Each row is a point. Each copy is the shape, with its points in the same order, stretched, turned, moved and blurred by noise. Say if it was mirrored as well.

Shape (6 x 3):
[[-0.33 -0.15 -0.36]
 [-0.53  0.86 -0.37]
 [ 0.09  0.28  0.42]
 [ 0.08 -0.21 -0.42]
 [ 0.33 -0.04 -0.02]
 [-0.49 -0.50  0.00]]
Copy 1 (6 x 3):
[[-0.32 -0.28 -0.38]
 [-0.75  0.65 -0.23]
 [-0.13  0.20  0.47]
 [ 0.07 -0.23 -0.40]
 [ 0.19 -0.01  0.04]
 [-0.37 -0.75 -0.13]]
Copy 1 is: only turned
Copy 2:
[[ 0.36  0.33 -0.22]
 [-0.58  1.02 -0.11]
 [-0.48 -0.09  0.22]
 [ 0.26  0.13 -0.47]
 [-0.09 -0.15 -0.29]
 [ 0.64  0.09  0.21]]
Copy 2 is: mirrored

Shape, 8 rows:
[[-0.79  0.08  0.25 -0.09]
 [ 0.33  0.38  0.17 -0.10]
 [ 0.05 -0.06  0.44 -0.40]
 [-0.61 -0.67 -0.36 -0.61]
 [ 0.13 -0.07 -0.19 -0.13]
 [-0.15  0.35 -0.34  0.47]
 [-0.01  0.38  0.62  0.36]
 [-0.29 -0.02 -0.34 -0.52]]
Copy 1, 8 rows:
[[-0.71  0.31  0.34  0.05]
 [ 0.46  0.71 -0.11  0.14]
 [ 0.15  0.32  0.18 -0.33]
 [-0.82 -0.18 -0.31 -0.66]
 [ 0.08  0.24 -0.42 -0.01]
 [-0.13  0.43 -0.32  0.70]
 [ 0.26  0.47  0.44  0.45]
 [-0.39  0.42 -0.37 -0.36]]
Copy 1 is: only turned
Copy 2:
[[-0.68  0.11 -0.13  0.46]
 [ 0.10  0.18  0.32 -0.27]
 [-0.46 -0.13  0.22 -0.33]
 [-0.62 -0.39 -0.94 -0.05]
 [ 0.03 -0.11 -0.21 -0.13]
 [ 0.27  0.22 -0.15  0.53]
 [-0.15  0.09  0.76  0.32]
 [-0.32  0.08 -0.61 -0.20]]
Copy 2 is: only turned

Shape (10 x 6):
[[-0.37 -0.25 -0.30  0.46  0.32  0.05]
 [ 0.01 -0.08 -0.33  0.07 -0.14 -0.22]
 [ 0.39  0.36 -0.05  0.03 -0.26 -0.64]
 [ 0.32 -0.31  0.32  0.20  0.49 -0.79]
 [-0.47 -0.32 -0.26 -0.48 -0.29 -0.10]
 [-0.47  0.61  0.32 -0.54 -0.43 -0.50]
 [-0.64  0.43 -0.40 -0.67 -0.66 -0.28]
 [-0.05  0.48 -0.18 -0.52  0.06  0.21]
 [ 0.05 -0.40  0.40  0.25 -0.45 -0.05]
 [ 0.03  0.00  0.52 -0.22  0.02  0.30]]
Copy 1, 10 rows:
[[-0.24 -0.64  0.10  0.19  0.06  0.03]
 [-0.15 -0.13 -0.21  0.01 -0.26 -0.10]
 [-0.11  0.56 -0.24  0.16 -0.16 -0.55]
 [ 0.07 -0.18  0.38 -0.14  0.35 -0.96]
 [-0.36 -0.28 -0.10 -0.48 -0.52  0.20]
 [-0.70  0.78  0.20 -0.32 -0.31  0.14]
 [-0.73  0.39 -0.49 -0.34 -0.69  0.41]
 [-0.04  0.48 -0.29 -0.15  0.18  0.50]
 [ 0.04 -0.12  0.66  0.10 -0.62 -0.15]
 [ 0.18  0.24  0.61 -0.15  0.05  0.35]]
Copy 1 is: only turned
Copy 2:
[[-0.46 -0.45 -0.30  0.04 -0.14 -0.16]
 [ 0.19 -0.24 -0.42 -0.16 -0.22 -0.26]
 [ 0.55  0.20 -0.42  0.03 -0.07 -0.61]
 [ 0.43 -0.53 -0.02  0.18  0.08 -1.02]
 [ 0.06 -0.35 -0.11 -0.73 -0.52 -0.10]
 [ 0.27  0.55  0.30 -0.68 -0.25 -0.46]
 [-0.05  0.40 -0.18 -1.03 -0.41 -0.12]
 [ 0.07  0.20 -0.04 -0.40  0.19  0.30]
 [ 0.25 -0.18 -0.07  0.36 -0.69 -0.23]
 [ 0.28 -0.09  0.33  0.20 -0.15  0.12]]
Copy 2 is: only turned
Copy 3:
[[-0.54 -0.11  0.05  0.61  0.33 -0.07]
 [-0.16  0.10 -0.18  0.52 -0.09  0.06]
 [ 0.36  0.54 -0.17  0.32 -0.33 -0.29]
 [ 0.55  0.23  0.55  0.99  0.06 -0.22]
 [-0.64 -0.07  0.07  0.44 -0.45  0.48]
 [-0.46  0.53  0.59 -0.18 -0.78 -0.03]
 [-0.85  0.47 -0.05 -0.02 -0.80  0.27]
 [-0.40  0.32  0.08 -0.21  0.00  0.50]
 [ 0.03 -0.57 -0.02  0.30 -0.41 -0.07]
 [-0.09 -0.37  0.41 -0.20 -0.07  0.32]]
Copy 3 is: mirrored
Copy 4, 10 rows:
[[-0.38 -0.27 -0.32  0.40  0.15 -0.08]
 [ 0.18 -0.06 -0.13  0.34  0.10 -0.48]
 [ 0.63  0.24  0.44  0.50  0.21 -0.58]
 [ 0.01 -0.34  0.74  0.14  0.76 -0.39]
 [-0.17 -0.05 -0.36 -0.18 -0.29 -0.70]
 [ 0.06  0.73  0.52  0.10 -0.61 -0.62]
 [ 0.05  0.75 -0.31  0.18 -0.71 -0.91]
 [ 0.26  0.62 -0.18 -0.13 -0.19 -0.06]
 [ 0.27 -0.73  0.32  0.14 -0.19 -0.34]
 [ 0.18 -0.15  0.34 -0.34 -0.23  0.16]]
Copy 4 is: only turned

Shape (12 x 9):
[[-0.23  0.09 -0.26  0.55  0.70 -0.22  0.14  0.24  0.21]
 [ 0.39 -0.17 -0.50  0.63 -0.06  0.32 -0.39  0.09  0.42]
 [ 0.65 -0.30  0.12 -0.16  0.61  0.29  0.29 -0.40 -0.45]
 [-0.18 -0.34  0.53 -0.50  0.17  0.46 -0.01 -0.06  0.55]
 [ 0.44 -0.07  0.18  0.69 -0.24 -0.36 -0.11 -0.17 -0.47]
 [-0.45 -0.35  0.36  0.40  0.26 -0.34  0.33  0.19  0.51]
 [-0.51  0.41  0.52  0.08 -0.07 -0.10 -0.13 -0.39 -0.32]
 [-0.19 -0.05 -0.57  0.46 -0.49 -0.53  0.05  0.38  0.10]
 [ 0.29 -0.34  0.03 -0.40 -0.30  0.35 -0.77  0.27 -0.51]
 [-0.22  0.12 -0.39  0.65  0.30  0.39 -0.35 -0.37 -0.47]
 [ 0.22  0.34  0.14 -0.28 -0.47 -0.19 -0.44  0.46  0.50]
 [ 0.23 -0.31 -0.26  0.61 -0.34 -0.68 -0.57 -0.27  0.57]]
Copy 1 (12 x 9):
[[ 0.05  0.23 -0.51  0.00  0.82 -0.34  0.31  0.43  0.07]
 [ 0.35  0.24  0.12  0.54  0.09  0.13  0.48  0.36  0.60]
 [ 0.67 -0.06 -0.18 -1.07  0.15  0.53  0.32  0.37 -0.07]
 [-0.48 -0.20  0.20 -0.64 -0.09  0.66  0.25  0.10  0.53]
 [ 0.48 -0.06 -0.01  0.34 -0.02 -0.07  0.07  0.01 -0.45]
 [-0.41 -0.30 -0.34  0.09  0.55 -0.05  0.44  0.12  0.09]
 [-0.47  0.55  0.08 -0.52 -0.01 -0.11 -0.03 -0.35 -0.32]
 [-0.09 -0.05 -0.20  0.66 -0.13 -0.91 -0.02  0.27  0.17]
 [ 0.34 -0.12  0.94 -0.52 -0.28  0.14 -0.49  0.39  0.49]
 [ 0.28  0.77  0.21 -0.45  0.42 -0.37  0.38 -0.10  0.05]
 [-0.40  0.16  0.24  0.27 -0.44  0.30 -0.63  0.39  0.45]
 [ 0.35 -0.17 -0.48  0.95 -0.15 -0.25 -0.08 -0.44  0.32]]
Copy 1 is: mirrored
Copy 2, 12 rows:
[[-0.14 -0.24  0.20  0.23  0.27 -0.18  0.60 -0.17  0.69]
 [ 0.49 -0.13  0.00  0.16  0.20  0.93  0.27 -0.06  0.52]
 [ 0.26 -0.05  0.61 -0.70 -0.08  0.09  0.41 -0.28 -0.41]
 [-0.17 -0.66  0.41 -0.13  0.41  0.26  0.32  0.78 -0.33]
 [ 0.47  0.35  0.46  0.15 -0.39  0.17 -0.27 -0.26  0.17]
 [-0.14 -0.51  0.55  0.45 -0.04 -0.16  0.45  0.49  0.48]
 [-0.34  0.23  0.51  0.28  0.33 -0.06 -0.40  0.11 -0.19]
 [ 0.31  0.02 -0.35  0.73 -0.32  0.01  0.10 -0.02  0.43]
 [ 0.15 -0.47 -0.16 -0.63 -0.09  0.38 -0.55  0.16 -0.25]
 [-0.32  0.00  0.36  0.05  0.35  0.62 -0.11 -0.63  0.29]
 [ 0.43 -0.11 -0.35  0.12  0.42  0.03 -0.11  0.79  0.10]
 [ 0.94 -0.23  0.13  0.96  0.02  0.47 -0.14 -0.09  0.26]]
Copy 2 is: mirrored
Copy 3 (12 x 9):
[[-0.09 -0.33 -0.26 -0.21  0.55 -0.66  0.12  0.01  0.29]
 [ 0.23 -0.72 -0.59  0.62  0.18  0.02 -0.30 -0.09  0.47]
 [ 0.62 -0.08  0.30 -0.21  0.26  0.32  0.61  0.00  0.13]
 [-0.40 -0.16  0.12 -0.44  0.01  0.53  0.42  0.32  0.90]
 [ 0.52 -0.04  0.02  0.70 -0.35 -0.47  0.03 -0.05  0.01]
 [-0.34 -0.49 -0.03 -0.18 -0.18 -0.67  0.30  0.26  0.49]
 [-0.33  0.54  0.40  0.04 -0.12 -0.17  0.09 -0.28  0.30]
 [-0.14 -0.22 -0.69  0.16 -0.27 -0.60 -0.53  0.05 -0.25]
 [ 0.02  0.06 -0.26  0.42  0.12  0.63  0.04  0.48 -0.05]
 [-0.08 -0.11 -0.07  0.59  0.53 -0.18  0.11 -0.65  0.10]
 [-0.08  0.29 -0.27 -0.13 -0.15  0.02 -0.73  0.54  0.50]
 [ 0.32 -0.04 -0.95  0.62 -0.44 -0.56 -0.21 -0.02  0.53]]
Copy 3 is: mirrored

Shape (16 x 11):
[[-0.06 -0.35  0.39  0.21  0.25 -0.18  0.35 -0.33  0.27  0.75  0.17]
 [-0.10 -0.32 -0.24 -0.79 -0.31  0.12  0.18  0.62 -0.17  0.78 -0.08]
 [-0.06 -0.37  0.33 -0.18  0.25  0.01 -0.03 -0.22 -0.26 -0.28 -0.47]
 [-0.25 -0.22  0.55  0.39 -0.41  0.27  0.13  0.39  0.19 -0.40 -0.01]
 [-0.24 -0.15 -0.20  0.37  0.32  0.24  0.16 -0.27 -0.03 -0.36 -0.22]
 [-0.20 -0.26 -0.12  0.20  0.22  0.10  0.45 -0.27  0.09 -0.16  0.28]
 [-0.11 -0.25  0.50  0.43  0.33  0.31  0.41 -0.18 -0.14 -0.46  0.37]
 [ 0.04 -0.22  0.07  0.12  0.13 -0.12 -0.69  0.01  0.26 -0.03  0.36]
 [ 0.02  0.14  0.02 -0.01  0.18  0.22  0.50  0.02 -0.02  0.33  0.11]
 [-0.26 -0.10  0.04 -1.11  0.19 -0.03 -0.51 -0.26 -0.29 -0.40  0.38]
 [ 0.13 -0.23  0.12  0.44  0.25 -0.04 -0.25 -0.07 -0.54  0.46  0.18]
 [ 0.32  0.87  0.09 -0.66  0.31 -0.22 -0.21  0.03  0.14 -0.44 -0.16]
 [-0.14  1.85  0.28  0.36 -1.10  0.04  0.42 -0.16  0.25  0.21  0.19]
 [ 0.11  0.10  0.36  0.15  0.20  0.54  0.02 -0.36  0.29 -0.31  0.02]
 [ 0.54 -0.06 -0.18  0.09 -0.21  0.38 -0.08 -0.23 -0.13 -0.26  0.04]
 [-0.02  0.29 -0.05 -0.29  0.16  0.83 -0.23 -0.05 -0.16  0.77  0.37]]
Copy 1, 16 rows:
[[-0.25 -0.64 -0.27 -0.03 -0.14  0.21 -0.11 -0.28  0.42  0.53  0.71]
 [ 0.57  0.27 -0.05 -0.24 -0.86  0.02  0.21 -0.19  0.30  0.85 -0.10]
 [-0.16 -0.28  0.21 -0.11  0.12  0.24  0.26 -0.48 -0.29  0.09 -0.14]
 [ 0.06 -0.16  0.93  0.26 -0.04  0.00  0.43  0.05  0.05  0.03  0.73]
 [-0.41 -0.24  0.04  0.22  0.29  0.04  0.12  0.24 -0.41  0.18  0.00]
 [-0.30 -0.48 -0.15 -0.08  0.05 -0.16  0.13  0.24 -0.19  0.15  0.36]
 [-0.35 -0.51  0.02  0.05  0.33 -0.22  0.62 -0.18 -0.42  0.04  0.71]
 [-0.08  0.20 -0.35  0.49  0.01  0.19  0.49 -0.04  0.41 -0.16  0.15]
 [-0.10  0.02 -0.15 -0.15 -0.02 -0.21 -0.13 -0.05 -0.10  0.59  0.54]
 [-0.14  0.51 -0.64 -0.55 -0.37  0.05  0.88 -0.33 -0.20 -0.42 -0.30]
 [-0.33 -0.13 -0.33  0.71 -0.16 -0.19  0.22 -0.52  0.07  0.35  0.19]
 [-0.12  1.09 -0.14 -0.38  0.30 -0.23 -0.38 -0.43  0.07 -0.33  0.00]
 [-0.89  1.07  0.84  0.28 -0.56 -0.77 -1.26  0.53 -0.18 -0.29  1.45]
 [-0.18  0.22  0.00  0.12  0.37  0.34  0.15 -0.03 -0.46  0.07  0.70]
 [ 0.25  0.18 -0.26  0.47  0.01  0.01 -0.10 -0.07 -0.56 -0.07  0.14]
 [-0.20  0.89 -0.62  0.29 -0.39  0.21  0.33 -0.14 -0.29  0.77  0.69]]
Copy 1 is: mirrored
Copy 2, 16 rows:
[[ 0.03 -0.39  0.21 -0.22 -0.19 -0.56 -0.36 -0.93 -0.07  0.14  0.00]
 [-0.07 -0.69 -0.04 -0.44 -0.62  0.64 -0.49  0.13  0.35 -0.51  0.33]
 [ 0.17 -0.47 -0.36  0.31 -0.28  0.00  0.47 -0.23  0.13 -0.07 -0.35]
 [-0.74  0.08  0.10  0.38 -0.03 -0.02  0.28  0.07  0.36 -0.24  0.07]
 [-0.29 -0.43 -0.63  0.44 -0.24 -0.48  0.33  0.05  0.12 -0.09 -0.40]
 [-0.18 -0.39 -0.50  0.44 -0.24 -0.44 -0.12 -0.43  0.09  0.05  0.19]
 [-0.27 -0.21 -0.40  0.67  0.09 -0.50  0.33 -0.56 -0.11 -0.28  0.18]
 [-0.05 -0.33  0.04  0.29  0.53 -0.12 -0.45 -0.07  0.07  0.26 -0.11]
 [-0.03 -0.18 -0.21 -0.33 -0.24 -0.45 -0.18 -0.24  0.02 -0.37  0.13]
 [ 0.64 -0.85 -0.81  0.43  0.16  0.72  0.13 -0.07 -0.03  0.29  0.36]
 [ 0.00 -0.57  0.19  0.17 -0.02 -0.35 -0.22 -0.32 -0.64 -0.15 -0.14]
 [ 0.70  0.12 -0.39 -0.36  0.38 -0.20  0.36  0.74  0.17  0.09 -0.03]
 [-0.61  1.47  0.09 -1.26 -0.06 -0.78  0.33  0.96 -0.54  0.58  0.35]
 [-0.17  0.35 -0.51  0.34  0.13 -0.44  0.15 -0.17  0.05 -0.10 -0.35]
 [-0.02  0.22 -0.28  0.51 -0.35 -0.23 -0.26  0.27 -0.14 -0.17 -0.18]
 [-0.22 -0.07 -0.71 -0.41  0.01  0.10 -0.72 -0.10 -0.37 -0.37  0.07]]
Copy 2 is: mirrored
Copy 3 (16 x 11):
[[ 0.08 -0.53  0.39 -0.19  0.30  0.19 -0.13  0.04  0.58  0.34  0.56]
 [-0.13  0.33  0.82 -0.28 -0.26  0.24  0.36  0.09 -0.30  0.69 -0.31]
 [ 0.42 -0.27  0.22  0.29  0.26 -0.01 -0.34 -0.18 -0.36 -0.10 -0.48]
 [-0.41 -0.34 -0.38  0.04  0.67  0.13 -0.18  0.61 -0.20  0.03  0.17]
 [ 0.10 -0.41 -0.32  0.43  0.16  0.04 -0.18 -0.32 -0.23  0.24  0.15]
 [-0.17 -0.51  0.00  0.26  0.16 -0.01  0.16 -0.30  0.06  0.12  0.47]
 [-0.35 -0.54 -0.04  0.44  0.67  0.05 -0.44 -0.09 -0.04 -0.31  0.58]
 [ 0.09 -0.15 -0.24 -0.72 -0.13 -0.26 -0.56  0.07  0.14 -0.17  0.17]
 [-0.15  0.05  0.25  0.38  0.25  0.28  0.02 -0.05  0.26  0.28  0.34]
 [ 0.01  0.26  0.46 -0.51 -0.07 -0.34 -0.07 -0.73 -0.31 -0.67 -0.83]
 [ 0.44 -0.11  0.15 -0.27  0.17  0.08 -0.77 -0.05 -0.38  0.22  0.70]
 [ 0.26  0.89 -0.03  0.37  0.08 -0.30 -0.10  0.05  0.50 -0.49 -0.64]
 [-0.13  0.84 -1.17  0.07  1.26  0.88  0.83  0.78  0.66 -0.04  0.56]
 [-0.14 -0.25 -0.36  0.42  0.34  0.41 -0.37 -0.03  0.38 -0.45  0.01]
 [ 0.33 -0.22 -0.31  0.32 -0.26  0.32 -0.05  0.14 -0.25 -0.44  0.23]
 [-0.27  0.38  0.18 -0.28  0.06  0.80 -0.49 -0.43  0.18  0.11  0.14]]
Copy 3 is: mirrored

Shape:
[[-0.14 -0.03  0.54  0.19 -0.57 -0.39 -0.19 -0.10 -0.24 -0.50 -0.11 -0.34]
 [-0.17  0.03  0.23  0.29  0.23 -0.40  0.39  0.00 -0.30 -0.28  0.36 -0.21]
 [-0.08 -0.03  0.38  0.64 -0.13 -0.05  0.40 -0.22 -0.73  0.04 -0.08 -0.57]
 [ 0.69  0.19 -0.38  0.12 -0.07 -0.29  0.11  0.56  0.14 -0.40  0.08  0.30]
 [-0.12  0.18  0.42  0.87  0.15  0.09  0.08 -0.09 -0.72 -0.37  0.27 -0.51]
 [ 0.70  0.27 -0.32 -0.08 -0.79  0.38  0.02  0.78  0.08 -0.32  0.07  0.27]
 [ 0.42  0.24 -0.58 -0.12 -0.22 -0.07  0.00  0.67  0.16 -0.25 -0.64  0.15]
 [ 0.12 -0.15  0.05 -0.67  0.44  0.47  0.20  0.11  0.33  0.06  0.30  0.11]
 [ 0.05  0.80  0.23 -0.87  0.46  0.02  0.06  0.42  0.09  0.46  0.28  0.30]
 [-0.44  0.06  0.35  0.65 -0.16 -0.33  0.08 -0.42 -0.68 -0.26  0.47 -0.03]
 [ 0.06  0.26  0.07 -0.18  0.33  0.07  0.08 -0.36  0.29  0.77  0.34  0.27]
 [ 0.40  0.29 -0.41  0.18 -0.12  0.52 -0.44  0.48  0.12 -0.63 -0.53  0.48]
 [-0.09 -0.10  0.39  0.69  0.02 -0.18 -0.32  0.35 -0.10  0.02  0.23 -0.41]
 [-0.36  0.02 -0.16  0.32 -0.15 -0.39 -0.23 -0.20 -0.77 -0.15  0.51 -0.77]
 [-0.73 -0.07  0.11  0.54 -0.18 -0.04  0.25  0.27 -0.35 -0.05  0.18 -0.10]
 [ 0.69 -0.22 -0.26 -0.24 -0.13 -0.09 -0.23  0.79 -0.44 -0.12 -0.20  0.60]]
Copy 1, 16 rows:
[[ 0.22 -0.33  0.47  0.72  0.13 -0.09 -0.14  0.10  0.02 -0.60  0.22 -0.21]
 [-0.28 -0.25  0.27  0.06  0.61 -0.12  0.29  0.21  0.19 -0.39  0.43  0.11]
 [-0.03 -0.29  0.77  0.45  0.61 -0.32  0.31 -0.03 -0.23  0.05  0.60  0.47]
 [ 0.58 -0.16 -0.65 -0.08 -0.14 -0.13 -0.14  0.16  0.06 -0.64 -0.08  0.48]
 [-0.43 -0.31  0.65  0.32  0.87 -0.43 -0.01  0.00 -0.28 -0.30  0.02  0.37]
 [ 0.99 -0.24 -0.44 -0.36 -0.59  0.11 -0.21 -0.19 -0.49 -0.67 -0.09  0.40]
 [ 0.69 -0.08 -0.81  0.32 -0.61 -0.11  0.32  0.05 -0.18 -0.23 -0.21  0.53]
 [ 0.02 -0.14 -0.18 -0.45  0.11  0.75  0.65 -0.21  0.41  0.23 -0.04 -0.19]
 [ 0.41  0.64 -0.27 -0.50  0.42  0.40  0.88  0.28  0.22 -0.18 -0.24 -0.39]
 [-0.51  0.00  0.56  0.30  0.87 -0.14 -0.09 -0.18 -0.15 -0.68  0.64  0.05]
 [-0.13  0.59  0.03 -0.33  0.47  0.39  0.15  0.02  0.32  0.39  0.42 -0.10]
 [ 0.31  0.18 -0.79  0.40 -0.43  0.01 -0.04 -0.45 -0.20 -0.37 -0.78  0.56]
 [-0.28 -0.29  0.39  0.38  0.47  0.07 -0.30  0.57 -0.42 -0.21 -0.09  0.07]
 [-0.47 -0.56  0.07  0.22  0.89 -0.47  0.02 -0.07 -0.46 -0.27  0.46 -0.36]
 [-0.53 -0.08  0.23  0.28  0.21  0.10  0.47  0.17 -0.50 -0.40  0.59  0.28]
 [ 1.04 -0.27 -0.77  0.40  0.12  0.47  0.24 -0.22 -0.35 -0.59 -0.05  0.54]]
Copy 1 is: mirrored
Copy 2, 16 rows:
[[-0.15  0.09  0.15  0.51 -0.67  0.18 -0.57 -0.15 -0.05 -0.12 -0.48  0.07]
 [-0.06 -0.19  0.17  0.31 -0.26 -0.16  0.09 -0.57 -0.34 -0.46  0.04 -0.04]
 [-0.16 -0.24  0.10  0.80 -0.47  0.59 -0.14 -0.31 -0.44  0.03  0.09  0.03]
 [ 0.69 -0.18  0.46 -0.48 -0.14 -0.45 -0.26  0.14 -0.60 -0.35  0.05 -0.04]
 [-0.11 -0.27  0.05  0.90 -0.45  0.38 -0.22 -0.28 -0.48 -0.43  0.40 -0.17]
 [ 0.73  0.25  0.72 -0.82 -0.42  0.12 -0.36  0.56 -0.49 -0.18  0.09  0.18]
 [ 0.53  0.20  0.64 -0.54  0.15 -0.22 -0.41  0.46 -0.75  0.11 -0.28  0.08]
 [ 0.07  0.15  0.35 -0.52  0.43  0.26  0.20 -0.01  0.16 -0.41  0.02 -0.29]
 [ 0.19  0.85  0.65 -0.56  0.64 -0.08  0.04 -0.33 -0.03 -0.09  0.44 -0.63]
 [-0.27 -0.14 -0.02  0.76 -0.47  0.03 -0.26 -0.60 -0.10 -0.36  0.28  0.23]
 [ 0.35  0.43 -0.14 -0.35  0.36  0.05  0.05 -0.33  0.46  0.15  0.41 -0.39]
 [ 0.63  0.13  0.52 -0.32  0.33 -0.08 -0.86  0.60 -0.52 -0.41 -0.03  0.03]
 [ 0.20 -0.10  0.19  0.61 -0.48 -0.01 -0.05  0.27 -0.03 -0.18  0.07 -0.40]
 [-0.61 -0.27  0.09  0.47 -0.73  0.00 -0.43 -0.26 -0.37  0.00  0.55  0.09]
 [-0.14  0.14  0.17  0.59 -0.21  0.00  0.15  0.17 -0.38 -0.22  0.07  0.32]
 [ 0.78 -0.32  1.13 -0.31  0.24 -0.16 -0.25  0.24 -0.26  0.11 -0.07  0.25]]
Copy 2 is: only turned
Copy 3:
[[-0.15 -0.10  0.36 -0.77 -0.31 -0.29  0.24  0.15 -0.08  0.08 -0.43 -0.55]
 [-0.32 -0.35  0.33  0.04 -0.17 -0.34  0.43  0.34 -0.37  0.01 -0.20  0.03]
 [-0.15 -0.31  0.03 -0.04 -0.34  0.41  0.61  0.45 -0.58  0.12 -0.62 -0.08]
 [-0.01 -0.16 -0.53  0.13 -0.46 -0.74 -0.05 -0.51  0.21  0.23  0.29 -0.07]
 [-0.44 -0.55  0.29 -0.26 -0.52  0.35  0.71  0.30 -0.61  0.36 -0.10 -0.13]
 [ 0.17 -0.30 -0.80 -0.13 -0.74 -0.41 -0.25 -0.08  0.71  0.14  0.19 -0.19]
 [ 0.22  0.22 -1.08  0.16 -0.27 -0.48 -0.06 -0.26 -0.09  0.13  0.29 -0.35]
 [ 0.36 -0.18 -0.22  0.14  0.76 -0.32  0.16  0.28  0.39 -0.13  0.40  0.30]
 [ 0.56  0.20  0.27  0.51  0.03 -0.33 -0.35  0.43  0.03 -0.35  0.96 -0.15]
 [-0.57 -0.32  0.69 -0.44 -0.66  0.00  0.19  0.32 -0.44  0.06 -0.55  0.36]
 [ 0.11  0.33  0.21  0.68  0.18  0.11 -0.14 -0.02  0.18 -0.42 -0.04  0.29]
 [ 0.09  0.17 -0.85 -0.36 -0.35  0.01  0.06 -0.47  0.22  0.48  0.75  0.13]
 [-0.73 -0.24  0.25  0.04 -0.10  0.00  0.28  0.11 -0.05  0.38  0.03 -0.54]
 [-0.77 -0.85  0.34 -0.31 -0.37  0.16 -0.04  0.39 -0.79 -0.33 -0.38 -0.38]
 [-0.73  0.01 -0.02 -0.07 -0.33 -0.16  0.27  0.73 -0.33  0.34 -0.24  0.12]
 [ 0.33 -0.36 -0.50 -0.13 -0.23 -0.62 -0.73 -0.25 -0.05  0.76  0.16 -0.07]]
Copy 3 is: mirrored
